Rows are points. Each table stands for the endless flat space through its points: a line for two points, a plane for three, and so on. Write the one point that lies in both, or say that there is none.

First (3 x 4):
[[  4  10  -7  -8]
 [-16  10   1  16]
 [  5  10  -2  -2]]
Second (2 x 4):
[[-15   0  -8  12]
 [  0  15   7   9]]
They share: [-5 10  2 10]

First (2 x 6):
[[ -2  18   4  11  -8   1]
 [-18  18   8 -13 -12   9]]
Second (3 x 6):
[[ -6  41  12 -14 -28  -5]
 [-27  12   4  -3 -14  20]
 [ -5  40  10 -15 -22 -10]]
They share: no point

First (4 x 6):
[[ 13  -5 -17  15  15  -6]
 [  7 -13  -7  15  29   2]
 [ 10   0  -3  17  32   5]
 [ 26   4 -15  17  16 -15]]
Second (2 x 6):
[[ 27  -7  -1   5  21 -14]
 [  3 -15 -25  25  21  -2]]
They share: [ 15 -11 -13  15  21  -8]

First (4 x 8):
[[ -5  -9  19  -7 -12  -2 -21 -24]
 [  5 -18  32  -3 -10   4 -25 -23]
 [-14 -18  16  35 -20   5  -2 -11]
 [-33   0 -18   1 -18 -18   9 -17]]
Second (3 x 8):
[[-19  -8  -7  -8  -1 -14  11 -35]
 [-17  -9  -2  -6  -5 -12   7 -29]
 [ -8 -15  21   5 -22  -3  -7   4]]
They share: no point

First (4 x 9):
[[  5  -4   3 -18 -25 -16  13  14 -23]
 [ 25   7  12  -7 -19   3  11  17  -4]
 [-15  10   9   2   9  10  -5  28   5]
 [ 34   8  12  -3 -18  12  12  16   6]]
Second (5 x 9):
[[ 26  24   0   1 -27  13  25  19  17]
 [-12 -33   4   5  15   5 -25   7  13]
 [ 24  15   4   9 -29   7  13   3  21]
 [ -6 -10  10  -3  13  30  10  41 -15]
 [ 17  10   8  -5 -21  10  18  15  -5]]
They share: [ 10   1   3  -4 -10   9   8  17   5]

First (6 x 9):
[[  0 -15  -9   7 -11 -10   4 -25  21]
 [ 24  -3  25 -10  18   0 -10 -13  12]
 [ 23 -25  31 -12  33   0 -24   1   0]
 [ -8 -13  -3 -23  13   2  -7 -28  37]
 [ 30  -4  25   3  11  -5  -7 -11   4]
 [ -5   0  39  -8  13  13 -19   3 -22]]
Second (2 x 9):
[[  1  -1   8  -7  13   3  -9 -22  -6]
 [  6  -5  12  -2  10  -1  -8 -17   0]]
They share: no point

First (5 x 11):
[[ 15 -24  15   1  11  -1 -34  -8  12  23  -5]
 [  7 -27  19  15  29 -30 -24  16  -5  -8 -40]
 [ 17 -13   9   9  34 -12 -20  -3  -4   5 -19]
 [ 23 -24  11  -1  38 -23 -32   1 -13 -12 -42]
 [  5 -11  12  17  20  -8 -10   8   6  14 -10]]
Second (5 x 11):
[[  8  -5   5  12  27 -13 -28 -13   4  17 -18]
 [ 34 -15  20 -10   0   9 -25  12  10  11 -16]
 [-15 -15  -3 -11  13   3   2 -15   1  23 -25]
 [ -8 -19  -4 -16  18   1   3  -2  -6  13 -24]
 [ -7 -19   6 -33   7   1  11  13  -8  20 -32]]
They share: [ 17 -14   7  -3  17  -1 -20   2   2   9 -17]

First (3 x 12):
[[ 15  12   6  -5  17  22  -4  27  13  26 -22  14]
 [ 22   3  -2   0  15  27   1  24   8  26 -21   9]
 [ 20   7  16  20   7   7 -19   2 -12  16  -7 -21]]
Second (5 x 12):
[[ 13  23  23  17  25  24 -31  11 -13  50 -11 -30]
 [ 26  16  19   1  19  34 -17  -3  -4  23  -9 -13]
 [ 22  -8  -5  16 -13 -13   3  37  19   6 -28   7]
 [ 38  -2  -1  15   0  16   2  23  12   8 -23  -1]
 [ 23  26  27  19   8  11 -32  24  10  43 -24 -32]]
They share: [ 21   5   7  10  11  17  -9  13  -2  21 -14  -6]

First (3 x 12):
[[  9  29   7  -4 -14  13  14   4  20 -28  29 -20]
 [ 22  17 -26 -39 -30  15  39 -11  -9 -17   6  -3]
 [  3  23  13   6 -12  19   4   4  18 -20  25 -14]]
Second (4 x 12):
[[  7  32   0 -10  -8  22  16   5   7 -14  20  -6]
 [ 25   8 -14 -10 -34  -2  32 -23  15  -8  12 -28]
 [ 13  14  13   7 -28  18  35  -8  25 -27  35  -6]
 [ -2  35  16  -2  -4  36  14  16  10 -27  32   9]]
They share: [ 10  20  -2 -11 -19  18  17  -2   7 -18  17  -9]

First (5 x 14):
[[-18   9   1 -25  15  -4  26  22  13 -11 -10 -14  -5  -3]
 [-26  21  46  -9 -14  27 -40  -1   9   0  -7 -31  34  34]
 [-27  -8  -3 -14   0  17   6  12  28  -7   6 -18  13 -16]
 [-35 -20  -7  -8 -12  35 -16  -2  16 -13  12 -14  33 -18]
 [-22  -2  12  -9 -13  37 -33   4  -8 -27   5  -2  42   6]]
Second (5 x 14):
[[-18   9  -2 -43   1  25 -19   4 -20 -17 -27 -31  28  18]
 [ -8  19   7  -6 -17  31 -15  15   4 -12   5   7  16  16]
 [-21   9 -11 -55  -1  29 -25  -4 -31 -16 -39 -45  29  23]
 [-35  -7  34   0   7   7  27  33  14 -15  13  12  16 -21]
 [-35  -4  16 -36  18   3   3   8 -14 -22 -23 -31  24   1]]
They share: [-20   9  13 -18   1  15  -7  11  -3 -18  -7 -10  19  10]

First (5 x 18):
[[ 31  14   5 -18  -2 -11  16  19  14  26  -8 -23   8  22  19  13 -12  18]
 [  6  -3  13 -22   7  16  32   2 -23  31  -8 -11 -21  22  13  -9 -11   7]
 [ 19   2  19 -25  -7  10  31   7 -25  16 -33 -23 -10  19  19  -6 -24  27]
 [ -9  12   6 -26   8   4  44  11 -11  51  15   1 -18  28   1 -16 -17  -8]
 [ 11   6   3 -27  11   8  29  -1 -15  36  -7 -11 -22  29  11  -4   0   9]]
Second (6 x 18):
[[ 22  11  -1 -27   3  23  32  31 -14  35   3 -29   1  10  42  -1 -12  13]
 [  2 -13  19 -26 -13  -6  17  17 -23   0  -2 -33   0  -9  14  12 -40  32]
 [ 26  15  33   0  -5  10   7  11  -7  42  18 -11  12  31   8   2 -10  12]
 [ 49  19  48   7 -27  16   0  13 -13  51  19 -40 -11  45  15   1  -7  17]
 [ 18   2   0 -13   5  22  32  39  -7  39 -25 -21  -7  20  37  15 -10   7]
 [ -7 -33  31  -7   5  -9  28 -10 -10 -15 -14   1   0  -4  -8 -11 -38  12]]
They share: no point

First (3 x 18):
[[-10  21  16 -31   7   5  -3  15  -1  31  -5 -38   8  17  17   6  40 -16]
 [-13  -6   4 -16 -23 -10 -18  24  -7  13 -11  -8  -1  20  14  18  10  -1]
 [ -6  15  14 -25  -1  -5  -1  15  -1  25  -1 -28  -2  23  21  12  28  -6]]
Second (4 x 18):
[[-13   2  -7   5 -22   5 -24  13  16   5 -19 -10  17  13  22  47  24 -20]
 [-14   2  13 -36  -8 -15 -17  20 -17  44   4 -28 -13  21   8 -13  18  -4]
 [-14   2  10 -10  -8 -15 -16  10   3  32  -2  -9   1  16  25  22  30 -16]
 [ -7   2   2 -35 -28   8  -5  24  -9  14 -16 -30  -2  11  12   7  12  10]]
They share: no point

First (2 x 20):
[[  3  -9   8 -16   5 -14 -10 -22  12  -6   4  15  -3  19   7  18  -9  14
   -4   0]
 [-15  -6   8  -7  14  -8 -22 -10  12 -15  -2   0   3  25   7  15   3  11
  -19 -12]]
Second (7 x 20):
[[ -1 -24  32  -6  14 -26  27  -6  37  -3  -5  17   7 -40   5   0  18   1
  -10 -20]
 [ -3 -45 -11 -51   9 -22 -25 -57 -11  -8  -7  37 -22  21   0 -12 -18 -28
   -4 -31]
 [ 14  -9  -7  -3  -5   0   3 -31   2 -37 -13  -9   6  13 -35  12  12  27
  -17 -26]
 [-31 -47 -11 -31  17  -5   2 -25  35   9  -7  42  16   9  24 -23 -24 -36
   20 -13]
 [ -4  35  44  16   7   5   4  18  41   2  37  13  23  24  34  23  -2  45
   10  23]
 [-25  -1   0 -17  11  -7 -32   3  11  26   6  17  12  55  29  39 -53  21
   -7  12]
 [-17 -36   4 -36   8 -21 -14 -21   7   8  -7  22  -8   5  17  10 -21 -12
  -12 -17]]
They share: no point

First (3 x 24):
[[  3  10  10  32   7  13 -37  -8 -39  25   2  24  -9  16  -2  27   3   0
   11  19  16   2  23 -26]
 [-16  23   0  13 -20  -5 -29 -30 -21  18  15   4   8   5 -20   8  24  12
   29  31  21 -27  16 -20]
 [ -8  22 -11 -13 -14  -1 -10 -10  -8  12  31 -18  25  -2 -16 -18  25  15
   25  17   1 -13  10   7]]
Second (3 x 24):
[[  7  13   7  14 -12  -4 -22 -12 -21  15  21  12   4  -1 -13  -5  12  20
   31  30  14  -9  21 -17]
 [  7  23  -1  10  -4  14 -18 -14 -25  21  17   0  16  -7 -15  -5  16  16
   25  28  -6  -1  15  -3]
 [-18  33  -8  -1   8  16 -17 -12 -21  15  21 -13  19   4 -13  -5  32  -5
    6   5  -6  -9   6   3]]
They share: no point

First (3 x 24):
[[ -7   9 -42  -9  33  15   3  29   9  15  -8  14  27   3   0  -3  15  15
  -22  -1 -26  32 -10  14]
 [-17 -23 -15 -35  25  25  38  22 -31 -15  27  43   2  16  10 -20  23  -8
   -4   1  -5   7  22 -17]
 [ -3   5 -39  -7  29  11  -2  24  13  15 -13   9  28   2   2  -4  13  20
  -22   3 -23  27 -12  15]]
Second (7 x 24):
[[ 18  15   0 -14  48  26  -5  16  -2   8  22  21  25   6  29 -22  23  10
   18  14 -20  28  21   6]
 [ -8 -42 -13  19  30  -7  21  31  -6  -8 -17  -9  27  17  44  20  17  10
  -15  28 -56  22  -2 -28]
 [ 22 -29 -28 -52  18   6  26  15 -44   1   4  10  24  31  13 -23   4   6
  -26  -8 -18   9   8  -4]
 [ 14 -29 -41 -21  45  24  25  38 -13  27 -13  31  44   2  10 -15  19   4
  -21  12 -16  -4 -14 -21]
 [ -3 -47 -15 -14   7 -37  40 -26 -11 -27 -27 -37  -2  25  26  15 -25  10
   15   7 -20  12  19   5]
 [-15   4 -15  -8  37  12  21  37   0   3  -9   5  28  32   9   1  17   6
   -9  30 -17  20  13 -14]
 [ -7  14  -3 -24  18  12   0  11  -2 -10  13   9   9  26   8 -18  15  16
   -3  13  -4  24  23  12]]
They share: [ -2 -17 -21 -17  19  10   8  13  -1   0  -3  16  17   7  10 -14  14  16
 -13  10  -8   7   1   1]

First (5 x 24):
[[ 41  -6  -4 -30   5  30  -9  17 -23 -35  16  36  32  -8 -32  15   8  10
  -12  11 -40  16  45   3]
 [ 11  19  18 -19  -8  13  -3  11 -29 -24  34  17  27   9  -6  30  15  25
  -11  -7 -32   9  21 -12]
 [ 36 -16  -9  -6  11  19  -2  -8  -9 -11  26  17  38 -18 -43  23  -5  12
  -12   0 -10  18  18  20]
 [  2   0   9  23  14  -9  18 -38  -7  30  37 -10  27   3 -32  30 -19  18
  -13 -30  34   3 -40  19]
 [  1  -4 -26 -38 -15  34  27  13  -7 -11 -12  12   6 -24 -22  11  16  -8
   24 -29 -20  18 -23  -7]]
Second (2 x 24):
[[  4  11  -6 -24  -2  16   8   5 -22 -12  15  21  14   3 -20  22   2  18
   -4 -20 -18   8   6  -9]
 [ 28  -1  10   0  18  -4  -8 -15  -6 -16  31   9  38 -17 -24   6   6   2
  -16 -20 -14  28 -14  15]]
They share: no point
